Every row gives one point. To make a cloud, some directions were put in groups of two or more. Within a group, all points are equally far from the middle, so they leave a hole (a ring in 2 directions, a hollow ball in 3). The other directions are filled evenly. Then the cloud was stretched, turned, moved and blurred a little. How many holes are there, and how many directions does each take, smallest first?
In the rows, 128 means zero.

Cloud, 21 rows:
[[162 103 150]
 [141  80 138]
 [121 115  87]
 [164 153 125]
 [110  81 111]
 [122 110  89]
 [123 107 184]
 [134 101 178]
 [114 119 188]
 [ 90 122 178]
 [127  95 176]
 [ 80 162 137]
 [137 100 176]
 [ 73 142 126]
 [ 83 159 162]
 [126  75 133]
 [ 71 139 145]
 [143  91 163]
 [121 164 185]
 [166 109 134]
 [ 99 179 134]]
Holes: 1 (3)

Cloud (31 x 4):
[[160 119  76  94]
 [188  74 108 129]
 [ 62  98 139  82]
 [113  73 119 166]
 [140 176  76 145]
 [ 83 111 161  94]
 [119 101 198 180]
 [ 93  89 152 185]
 [164  79 111 162]
 [102 119  69 133]
 [135  82 147  71]
 [ 97 152 113 149]
 [123 110 133 128]
 [119 160 134 176]
 [109  89 123 158]
 [164 127 184  72]
 [161 109 131 113]
 [131  92  93  69]
 [127 133 153 136]
 [152  81 141 106]
 [122  98 169 134]
 [127 149 118  96]
 [ 98 127  73  70]
 [134 111 144  97]
 [152 186 141 146]
 [142 122 118 162]
 [104 126 176  95]
 [ 91 115 110  92]
 [167  93 105 167]
 [118 126 106 131]
 [165 106 150  88]]
Holes: 0
